Each wall is flat, endless, passes through zero and stands at right angles to its row. A trip goes straight from one point to another. Which walls does it cross, in order?
(in the rows, 128 means zero)

Walls:
(1): [122 175]
(2): [249  91]
(3): [146 135]
(4): [120 101]
Trips:
[129 102] to [130 108] => none
[128 145] to [ 99 117] => 3, 4, 1
[147 132] to [ 97 182] => 2, 3
[149  89] to [144 162] => 4, 1
[97 80] to [145 140] => 2, 3, 4, 1
[ 76 199] to [126 180] => 3
[148  96] to [130 164] => 4, 1, 2

Walls:
(1): [ 95 188 160 108 134 140 120  51 133]
(2): [144 148  86 107 102 184 110 148 151]
Trips:
[246  72 101  92 104 183  93 178  88] to [177 143 103 150 151  73  96 129 101] => 2
[148  75 102 142 154 120 116 126 117] to [ 87 125  94 113  72  64 132 128 128] => none
[113 101 134  91 188 165 156  91 163] to [212 116 144 135 134 162 124 127 117] => 2, 1
[ 69 122 166 106 141 111 113 136 151] to [202 172 198  99 113 165  82  94 130] => 2
[159  74  84 145 160   7  73 135 164] to [142 114 180  94 154 184  87 117  55] => 1
[157 152 125 106 117 155 129  90 168] to [135 197 148 110 116  51  72 121 105] => 2
[ 96 111 116  99 162 181  58 103 132] to [107 111  82 129 135  71 167 115 193] => 2, 1
[142 225  70 130 144 116 119 109 172] to [104  94 104 130 115  85 138 172 145] => 1, 2
[152 165 125 120 149 159 126 145 136] to [103 107 136 163 103 101 113  52 175] => 2
[118 227 137 134 127 103 198 117 172] to [105 106 155 110  87  18  58 121 132] => none

Walls:
(1): [138 114 124 147 130  96  74 165 142 109 148  50 157 121 113 186 143 156
 118 119]
(2): [ 97 202 154 134 182 208 191  51 123 126  97 222 118 159 131 195 159 121
  34 189]
(3): [178  98 144 115 162 109 136 104 125 129 120 148 137 127 178 138 146 153
 162  96]
(4): [127 156 182 122 135 111 115 105 150 147 115 159 161 165 121 181 125 152
 120 171]
(5): [168 108 153 114  90 185 110 138 118 117 140 104 160 120 148 176  63 112
 123 178]
(6): [152 146 130 129 118 107 155 120 106 105 115 158 159 101 162  62 103 183
 141 158]
(7): [121  85 120  89 149 143 182 151 184  67 173 115 137  75 122 112 169 103
 197 175]
Trips:
[195 170 148 148 116 122 128 128 130 190 145 136 137  80 128 169  42  65
  64 119] to [204 154 154 137  91 165 124 115  76 155 204 150 158 165 151  88 137 151
  62 183] => 6
[162 109 173  58 106 147 132 112 131 139  86  78  97 124 112 183  71 183
 136  89] to [186 131 127 153 113 123 143 118 171 140 101 178 109 103 155  90 126 136
 151 178] => 6, 1, 7, 2
[157 145 145 107 129 112  64  84 116 105 172 201 175 158 134 138 103  42
 151 127] to [177 159 136 173 137 108 130 139 142 224  98 198  74 140 197 100 131 113
 155 105] => 6, 5
[157 125 129 145  93 130 133 169 104 223 131 122 135 135 161 142 155  97
 115  96] to [102 165 226 184 120 148 120 112 175 171  60  92  65 137 106 131 131 194
  77 145] => 4, 3, 2, 5
[166  94 146 105  83 130 137  57  97 196 150  87 132 111 128 110 110 140
 137 120] to [ 85 126 105 117 165 153  98 119 107 105 144  78  86 146 161 186 148 108
 198 150] => 6, 1, 7

Walls:
(1): [170 191 101 187 140 162 129 165 156 126 164 109 182 128 131 140 142  85
 109  84 133  86  95 103 139  99 127 171 101 131 100 118   8 117 127  97
 112 179 161 123 189 142 144 104 131 106 141 155]
(2): [120 113 165 192 139 158 110 150 115 103 157  82 146 191 125 140 157 141
  91  98 123  79 177  80 168 146 136 178  97  59 103 141 121 154 198  99
 232 139 156 115 142  92 120 181  67  65 113  77]
(3): [ 37 178 175 127 154  85 132 148 155  87  73 118 119  82 151 131 114 206
 191 165 100 138 130 160  88 148 151 104 116  75 141 175 101 151 118  91
 121  89 162 157 141 129  68 107 159 105 136 105]
(4): [163  85 121 139 161 115 108  73 146 125 158 160 120  62 111 137 133  95
 175  54  78 100 115 150 137 171  77 146 181 142 186 157 164  58 106 154
 157 146  88 111 102 127 128 111 144 170 205 135]
Trips:
[136 149 158 119  97  99 101 130 145 129 185 103  98 140 126 164  67 143
 120 146  97 158 174 100 147 152 145 104 167 157 172  76 124  85 102 106
 149 117 146 161 157 133 179 130 115 147 140 135] to [133 110 136 166 152 140 154 113 194  88 186 131 138 133  48 176 164  76
 122  89 149  86  61 166  97 144 106  96 159 206 121 153 137 154 100 106
 146 166 165  91  62 109 101 109  63  82 200  82] => 1, 2
[120 138 116 160  84 109  85 146 164 117 165 129 192 104 100 160 162 130
  96 144 169  96 155 184 129 108 140  75 142  86 108 119  85 174  94 155
 120  75 148  83  80 151 143 107  92 182 136 136] to [ 74  99 167 114 107  95  82 164  59 123 153 114 107 152 143 126 134 173
 110  86 148  44 108 200 104 103 141 104 146 174 153  63 156 139 130 143
  91 161  96 170 114 148 100 127  89 105 100 150] => 3, 1
[ 62  73 192 121 141 140 111 105 176 115 129 181 163 159 201  98 109 158
  71 165 159 133 169 149 150 195 146 150 114 123 104 155 162 103 133  83
 192 136 133 137 137  89 160 159 180  93 133 147] to [120 132 153 112 155 188 146 156 120  66 114 150  90 104 161 160  64 139
 156 137  85 103  88 156 209 145  89  93 101  71  76 141 121 172 131  83
 132 107 148 195 143 129 101 131 123 154  96  98] => none
[149  99 146  84 167 137 126 116  97 137 110 134 158 117 112 119 126 186
 125 143 156 103 135 132 150 131  97  66 114 128 108 144 122 151 115 120
 135 122  81 132 172 114 169 106 189  85  86 150] to [125 155 101 138 111 157 146 118 158 199 100 109 108 148 146 126  86 119
 149 125 129 146 121 115  92 133  87 117 169 107 101 194 147 158 186 148
 160 123 119 143  77 143  63 139 100 108 185  48] => 2, 4
[ 82 119 108 158 168 155 141 150 117  82 148  95  99 175 141 111 143 177
 163 142  59 103 141 169 116  65 184 144 138 135 166 144 105 152 117 105
 133 136 149 126  73 150 126 138 197 126  95 123] to [176 107  96  83 123 154 126  92  84 166 124 102 109 118 153  92 139 132
 148 131 148 108 149 159  94  59 177  99  86 152 186 176  58  62 111  87
 146 145 116 113 151 132 170  98 113 101 155 126] => 1, 2, 4, 3
[145 123 108 103 116 135 137 166 132  66 193  53 141 119 160 101 136 151
 116 134 141 129 107 113 155 113 135 109 173 124  87  99 113 126 197 127
 145 104 197 115 106  99 174  85 109 173 122  61] to [104 155 112 112 157  74  78 136 159 140 133  99 118 137 133 166 128 103
 190 159 131 171  70 117 153  75 207  67 156  84 107  69 151 104 149 133
 128  71 115 118 141 147 145 137  74 115 106 136] => 3, 1, 2
[ 95 163 122 112 112 118  87 141 156 109 145 115  71 146 155 133  91 133
 146 115 101 130 101 158 136  91 147 100 157 146 169 192 200 151 115 153
 174 127 142 123 105  77 110 199 132 148 136 153] to [119  84 115 106 149 113 118 111 116 167 166  77  97 141 164 129 154 156
 204 140  91 103 143 110 111 156  89 104 194 110 120 158 111 100 188 162
 154 137 162 158 161 200  69 110 130  97  88 108] => 2
[185 127  87 124 116  80 130 180  74 139 167 106  58 129 129  71  90 141
 144 140 125 180 118 110 147 167  45 119 102 160 119 144 126 117 170 132
 114 111  85  82 119 142 159 151 104 181 161 162] to [147 136  94 110 131 101 184 161 144 136  96 129 111 133  97 118 121 132
 110 149  86 148 141 126  74 103  77 111 136 124  74 100  54 117 134 111
 105 180 109 128 137 118 181  93 113  84  96 128] => 1, 4
[109  81  64 112 145  70 151 144 131 140 160 101 121 125 154 165  89 139
  94 116 116 116  78 129 143 126 150  84 150 210 135 155 204 134 114 135
  89  84 133 150  87 124 110  83 108  44  85 153] to [138 147 126 102 157 156 128 124  93 158 133  72 120 138 121 163 132 171
  93 116 147 132 144 130  93 186 154 146 128  86 149 120  93 121 117  70
 187  79 101 160 117  77 139 155  76 154 127  90] => 3, 2
